Each row of a before or after table is a point. The points were changed in one or more steps. Then noise was added and the rows were shuffled. The steps act on columns, c1 being the first. Write out the steps. A step turns or swaps two columns, mirrors them in a line or flattens them onto one, adds a multiple of one to another, or multiplies or shifts one. Angles are multiples of 10 degrees, from the lower column toward the higher: turns from -170 to 170, lines from 10 to 170 but not 90. Use the fewest steps. Two steps may share a column if one is a turn and the other turns, adds or multiplies; they go together, in the order done. Otherwise the lowest column goes first.
(in the rows, 128 means zero)

Before:
[[194 159  92]
 [172 110 171]
 [ 60 171 206]
 [133 170  77]
 [ 73 108 203]
 [ 61 116 113]
 [152 154 150]
 [ 98 177  91]
 [128 162 168]
 [179 102  99]
 [120 132 127]]
After (11 x 3):
[[147 168 182]
 [114 175  92]
 [112 231  85]
 [147 168 177]
 [122 164 121]
 [126 192 127]
 [147 232 177]
 [113 236  87]
 [141 225 164]
 [122 218 118]
 [136 214 154]]
Steps: flatten c1 and c3 onto the line at 70 degrees; shift c2 by 60

Before:
[[164 132  83  79 141 141]
 [115 147  91  95 150 182]
 [130 161 108 152 143  99]
 [145 113  82  55 123 172]
 [124  68 178 158  90  89]
 [123 192 111 144 112 130]
 [151 183 179 151 142 109]
 [101 105 162 129 146  80]
 [145 116  66  60 144 175]
 [103  96 184 132 117 108]
 [100  98 176  94  86  64]]
After (11 x 6):
[[134 212 139 140 107 129]
 [126  99 102 119 159  82]
 [115 153 170  94 136 182]
 [126  86  72 123 137 106]
 [115  88  67  89 106  63]
 [108 112 192  73 123 176]
 [106 110 170  68 108 174]
 [116 131 173  97 123 141]
 [137 172 152 149 135  98]
 [137  49  67 153 110  90]
 [139 200  84 155 159 110]]
Steps: flatten c1 and c4 onto the line at 70 degrees; multiply c2 by 1.3; mirror c3 and c5 in the line at 80 degrees

Before, 14 rows:
[[124  87 155 105 129 113 164 172]
 [157 111 127 151 154 185 142 166]
 [156 115  97  92 136 161  80  98]
 [166 176  94 105  88 146  84 154]
 [149 104  91 138  91 114 128 131]
 [154 172 184 194  98 112 104 176]
 [123 190 140  81 102 211  48 123]
 [145  88 110 114 162 211 130 170]
 [156 139 192 100  52 139 158 105]
 [123 176 191 158 139 100 113  86]
 [ 94 188  87 162 143 140 129 148]
 [143 146 164  73 124 144 126 102]
 [114 118 182 140  60 146 166 166]
 [148 123 127 192 100 154  83 115]]
After (14 x 8):
[[173 173 141  90 103 210 195 176]
 [163 122 182 203  98 173 132  79]
 [141 197 128 163 154 136  97 123]
 [138 227 110 125 161 123 116 134]
 [135  68 194 168 138 156 139 152]
 [179 144 100 102 135 120 149 170]
 [102 126  89 170 144 190 148 118]
 [130 121 191 109  53 138  90 152]
 [145 128  90 149  90 104 115 118]
 [187 139  94 114  87 182 140 112]
 [140 123 163  82 122 149 122 160]
 [ 94 166 184 150  59 129 108 106]
 [103 149 154 115 129  94 103  82]
 [170 144 125 203  99 130 150 151]]
Steps: mirror c1 and c7 in the line at 160 degrees; turn c6 and c8 by 150 degrees; turn c2 and c6 by 110 degrees; shift c4 by 10
